Each row is a point. Each copy is the shape, with its points in the same order, turned, moved and blurred by noise. Say if it was mirrored as well.

Shape:
[[ 18 -10]
 [-42 -31]
 [-14   5]
 [-39  50]
 [ 13 -71]
 [  8  25]
 [ -4 -14]]
Copy 1, 7 rows:
[[ -2  19]
 [ 18 -40]
 [-18 -14]
 [-63 -38]
 [ 58  13]
 [-39   7]
 [  2  -5]]
Copy 1 is: only turned
Copy 2:
[[ 19  -7]
 [-19  38]
 [-12 -11]
 [-59 -42]
 [ 48  47]
 [ -1 -43]
 [  7   4]]
Copy 2 is: mirrored
Copy 3:
[[ -6 -18]
 [ 60 -15]
 [ 17   6]
 [ 17  58]
 [ 25 -69]
 [ -9  13]
 [ 16 -12]]
Copy 3 is: mirrored

Shape:
[[ -3 -19  -1]
 [-37  34  31]
 [-16  26  10]
 [-10  28   2]
 [ -4 -33  16]
 [ 41 -71 -11]
 [-19 -28 -41]]
Copy 1, 7 rows:
[[-19 -36 -17]
 [ 36 -27  29]
 [ 15  -7   9]
 [  4  -1   7]
 [ -3 -57 -17]
 [-56 -58 -72]
 [-66 -34   4]]
Copy 1 is: only turned
Copy 2 (7 x 3):
[[ 13  29  -3]
 [-27 -32   1]
 [-21  -3  -9]
 [-27   4 -15]
 [ 23  24  15]
 [ 41  88  16]
 [ 35  30 -44]]
Copy 2 is: only turned

Shape:
[[ 29  29   4  -8]
 [-38 -18 -58  -6]
 [-23 -17 -24  26]
 [  8  14  42 -46]
 [-42  24  22  -8]
 [ 29 -46 -49   7]
 [ -5   4 -34  53]]
Copy 1:
[[ 40  32   1  25]
 [-43 -12 -32  50]
 [-26  -1  -6  11]
 [ 50  18  35  55]
 [-11  29  38  51]
 [  7 -35 -48  -5]
 [-36  25 -18 -22]]
Copy 1 is: mirrored
Copy 2 (7 x 4):
[[ 48  14   3   3]
 [-52  24 -28  13]
 [-31  24  20 -19]
 [ 61 -21 -31 -28]
 [  7 -33   4 -15]
 [-19  82 -29 -15]
 [-27  48  42   3]]
Copy 2 is: mirrored

Shape (10 x 4):
[[ 53   0  45 -42]
 [-36   0 -31  11]
 [ 16   6  32 -17]
 [-17  10  16  14]
 [ 10   8 -15 -48]
 [-20  11 -41  21]
 [-11  38  37 -11]
 [ 24  -5   8  22]
 [ 82  33  47 -27]
 [  1   7 -26 -44]]
Copy 1:
[[-26 -55  63   0]
 [ -5  28 -25  10]
 [-21 -16  47  -5]
 [-12  23  25 -16]
 [-40 -29   8  19]
 [-15  22 -37 -12]
 [-50  16  45 -21]
 [  5 -16  19 -34]
 [-43 -74  70 -43]
 [-37 -19  -2  26]]
Copy 1 is: only turned
Copy 2:
[[-57  63 -23 -15]
 [ 11 -26  25  24]
 [-29  35 -19   8]
 [  4   6 -13  30]
 [-53  15  32   7]
 [ 25 -14  40  16]
 [-16  37 -13  51]
 [  9  25  -9 -11]
 [-39 103 -13 -13]
 [-44   8  40   9]]
Copy 2 is: mirrored

Shape, 9 rows:
[[  1  22   9  -6  22   4]
 [-34  -6   2  23  31  -8]
 [ 19  12  36 -54 -56   6]
 [-10  12  38   9  13 -53]
 [-75  17  40  52  23   4]
 [ 27   3  17  -3 -57  -7]
 [  3  37 -21 -50 -56  -8]
 [-22 -35  36  -9  10 -39]
 [-64   1  30  55 -12  14]]
Copy 1, 9 rows:
[[-11  -9  15 -28  13 -12]
 [-36   9 -17 -13 -21 -11]
 [ 65  30  32 -12  41   7]
 [ -8   2  14 -33 -29  38]
 [-67  54  17 -19 -37 -19]
 [ 38  12  26  34  22  18]
 [ 78  -4  40  11   3 -29]
 [ -2  29 -31 -38 -15  34]
 [-53  64  16  18 -26 -11]]
Copy 1 is: only turned
Copy 2:
[[  2 -14   8 -12  10 -11]
 [ 32 -20  32  26   0  16]
 [-38  33 -60   6   2 -26]
 [ 60 -24 -29   5 -21 -26]
 [ 39 -34  50  54 -31 -44]
 [-15  40 -38  -1 -34  -7]
 [ -6  68 -29 -11  33 -21]
 [ 45 -17 -41  39 -17  15]
 [ 26  -3  49  54 -39 -29]]
Copy 2 is: only turned
Copy 3 (9 x 6):
[[  0  15  20 -13  -7   7]
 [  0  45  26  -5  15 -39]
 [  9 -46 -36 -13 -51   4]
 [ 19  53 -19 -38 -25 -18]
 [-39  76  23   4 -20 -59]
 [ -7 -26 -45 -39 -10  -9]
 [ 13 -27 -56  25  -3  17]
 [ 42  26   0 -35 -25 -48]
 [-50  42   7  -3 -12 -75]]
Copy 3 is: mirrored

Shape (13 x 8):
[[-48  27   8  30  19  60 -18  42]
 [-28 -24 -39 -31  11  26   9  23]
 [-14  40  37  25  31   1 -10 -45]
 [-37   8 -33  -7 -41  65  14  45]
 [-26   5  22   6 -62  73  15  48]
 [-11  -9  51   0  11 -27  29  -9]
 [-22  42 -33 -22   4  -2 -53  45]
 [ 49   6  52  33 -32 -20 -10  36]
 [-48 -30 -18   1   5   3 -11 -46]
 [ 20 -21  23  42  43  13  25 -45]
 [-31  36  -4 -35 -21  16  -2  -9]
 [  3 -37 -26 -42 -35  14  30  25]
 [ 15 -17  53  -2  23  40 -19  16]]
Copy 1 (13 x 8):
[[-46  -8   7 -41  31  53  -8  37]
 [ 27 -49 -33 -53 -12  29  -2   8]
 [ 14  19  65   5 -19  -1  38  31]
 [ -5   1 -30 -82  35  12 -34  24]
 [-14  23   8 -72  39  10 -60  -2]
 [ 39 -22  58   6  -8 -12  -9 -13]
 [ 14  16 -50   7   1  50  -8  49]
 [ 12  36  11  40  43 -22  -8 -45]
 [  7 -16  14 -33 -68 -11   9  22]
 [  0 -21  54 -14  -5 -33  60 -21]
 [ 44  19   9 -33 -15  17 -15  39]
 [ 51 -21 -37 -58   6  -9 -20 -27]
 [  8  11  36 -14  15  42  17 -47]]
Copy 1 is: mirrored
Copy 2:
[[ 79   7 -32  -5 -41 -15 -19 -15]
 [ -3 -31 -42  45 -32  13  -1 -21]
 [ 24  15  20   9  29 -58 -49 -36]
 [ 36 -35 -60 -15 -22  23  27 -12]
 [ 70 -30 -20 -29  -9  14  57 -12]
 [ 10  -1  36  49  -1 -57  13 -19]
 [ 28  32 -53  33  -3  29 -32  24]
 [ 14  54  57  -7   2  -6  40  13]
 [ -9 -60   1  30  -4 -21 -45  -8]
 [-15  -3  52  -1 -27 -45 -33 -62]
 [ 19 -22 -36  18  38   0   2 -13]
 [-28 -33 -20  35 -18  29  47 -18]
 [ 51  12  41  27 -13  13   1 -42]]
Copy 2 is: mirrored

Shape, 12 rows:
[[ 44  -1   0  -1 -39  15  -1  22  26]
 [ 42   6 -59  29   3 -40 -15  17  28]
 [ 22  33  40 -59 -38  48 -10   9  30]
 [ -9 -56 -47 -87  -2  30 -40   0 -23]
 [ -4   1  -9 -36 -24 -44 -40 -27 -50]
 [ 19   1 -40  18 -58   7 -30 -33  20]
 [ -3  17 -25  20  57  13  -7 -35  15]
 [ 30  11  12 -23   4   0  57 -20  -1]
 [ 10 -17  11  33   4 -19  18 -26 -10]
 [ 20  31 -16  -8 -22 -18  55  59   5]
 [ -7   9  -8  -6 -13 -37  -7 -37  50]
 [-66 -57 -37 -20  36  -9  16  11  23]]
Copy 1, 12 rows:
[[  18    9   20   18   21   58   17   -9  -13]
 [  49  -12    1   -9    6    2   53  -49  -42]
 [  -1   11    5   30  -10   89   13   58   16]
 [  -6  -12 -113   -4   55   66   30   14   -2]
 [  30    7  -84   58    5   -1   10   -5    7]
 [  80   10  -18   -1   18   43   -4  -21    2]
 [  18   12  -21  -57   -4  -27   26   16    1]
 [ -26   59  -10    0  -26   27   18  -11    3]
 [   4   28  -10    1    4  -21  -19  -29   -7]
 [ -25   -1   22   23  -21   40   53  -54   15]
 [  40   -3  -29   -8  -46   18  -12   -7  -27]
 [ -39  -52  -70  -54    1   13   -8  -33   -7]]
Copy 1 is: only turned
Copy 2:
[[  7  11  31  11 -39 -14 -47  30  19]
 [-16   9  52  53 -26 -10  15  42 -30]
 [-15  39 -17 -45  -9 -15 -76  39  43]
 [ -3 -63 -31   4  63 -29 -59  51 -13]
 [-36 -20  23  19  68  34  -8  25  28]
 [-60 -25  12  40 -35  -6 -24  28  28]
 [-22   1 -24  -5 -22   6  45  23 -36]
 [ 10  27  -3  -7 -13  43 -40  -5 -25]
 [ -1 -15  19   7 -22  27  11 -29  -3]
 [ 33  74  20  48  -7  -4 -42   5  -6]
 [-66  18  28  -5 -11  -4 -10  -3 -21]
 [  2 -24 -13  17  36 -59   0 -32 -64]]
Copy 2 is: mirrored

Shape, 12 rows:
[[ 33 -25 -23  23 -31 -10 -52 -28  26]
 [  6 -79  13  59 -38  11 -46   4   2]
 [ 20 -51 -11  26  18   5 -23   4  30]
 [  1  17 -61 -20 -21 -42  44  30 -42]
 [-15  64  12 -27  -1 -41 -16  -6 -10]
 [ -7 -49  -4  26 -44  38 -61 -33  61]
 [ 26  51 -26   2  -6 -55   9  18  -5]
 [ 40   4 -27  16  -7   9  19  -6 -53]
 [-10  29 -28 -34  15 -54 -56 -26 -29]
 [ -2  -4   1 -10  -4 -48   0 -52   3]
 [ 27  19  -1 -74   0 -39 -12   0 -30]
 [  2  19 -43  -2  16  -6  24  13 -36]]
Copy 1:
[[ 25  35 -10 -56   9  26   8  12  19]
 [ 33  48  -8 -52  53  44 -25 -23 -48]
 [-25  38  -1 -33  35  20 -15   0  -2]
 [ 24  37  -6  72 -11 -40  45 -27  17]
 [ 14 -45   5  36 -35  14  48  25  -4]
 [ 11  21 -54 -82  42  45  -3   9  -6]
 [ 23  -1  29  27 -16 -33  52  18  16]
 [ 25  11  22   1  -9 -21   2 -68  17]
 [ 10   6  10  30 -58  54  48   8  18]
 [ 10  15 -15   3 -51   8  -8  18  -8]
 [ 30 -21   8  62 -25  23   5  16  51]
 [ -9  16   9  34  -3 -23  38 -41  16]]
Copy 1 is: mirrored
Copy 2 (12 x 9):
[[ -9 -12  19  38 -61  -3   2  -8 -42]
 [-35  30  11  41 -10  18  27 -53 -68]
 [ -8 -16 -18  39 -19  -3  36 -25 -15]
 [-38  21 -51 -21 -16 -31  -9  91 -13]
 [ 55   5   3 -42 -14  -6 -22  61 -17]
 [ -9   7  64  66 -32  -3  -4 -44 -22]
 [ 21 -15 -33 -13 -25 -38  -8  75 -45]
 [-44 -23 -45  -4  -7  11 -33  33 -38]
 [ 34  15 -11 -50 -70  11 -10  40   3]
 [-10 -23  26 -41 -33  -7  17  31 -17]
 [ 19  -7 -12 -20 -33  42   5  92  -4]
 [-23  -1 -51 -11  -1 -14 -20  46   1]]
Copy 2 is: mirrored
Copy 3 (12 x 9):
[[ 25  18 -13   7 -10  -9 -61  -5 -54]
 [ -9  60  14  26  18   6 -96  -7  -4]
 [ 46  37  22  14  31  -1 -38  -7 -20]
 [ 15 -54 -30  11   4  -5  10  72  36]
 [  6 -11 -28 -57 -30 -32  26   4  14]
 [ 31  60 -15  44 -21  13 -70 -56 -35]
 [ 21 -13 -32 -19   1 -51  15  49  -5]
 [-27 -34  17  16  21  -4  -1  31 -19]
 [ 35 -24   5 -67 -52  -6 -12  26  -5]
 [ 30 -33 -15 -34   1 -22 -33 -23   2]
 [ 13 -28 -30 -72   4  23  16  25  -7]
 [  9 -28  13   9   5  -8  23  41  14]]
Copy 3 is: mirrored
Copy 4:
[[ 18 -34 -36 -57 -33   0 -11   3 -32]
 [ 30  -9   5 -29 -74  24  23 -10 -69]
 [ 55 -12 -21 -13 -19   1  -9 -21 -46]
 [-13 -52  31  55  13 -44   3  43  22]
 [-31  18 -48   8  -1 -50  -6  37  33]
 [ 12 -16 -19 -75 -67  17 -25 -49 -36]
 [  6 -29 -27  27  -2 -34 -24  60  16]
 [ -6 -11  28  -2  27 -18   1  43 -37]
 [ -3 -14 -58 -16  -2 -74  38  17  19]
 [-31 -27 -60  13  -2 -35   1  -8 -22]
 [ -7 -16 -44  10  34 -18  40  29  49]
 [  2  -9  22  26  18 -50   1  28  -2]]
Copy 4 is: only turned
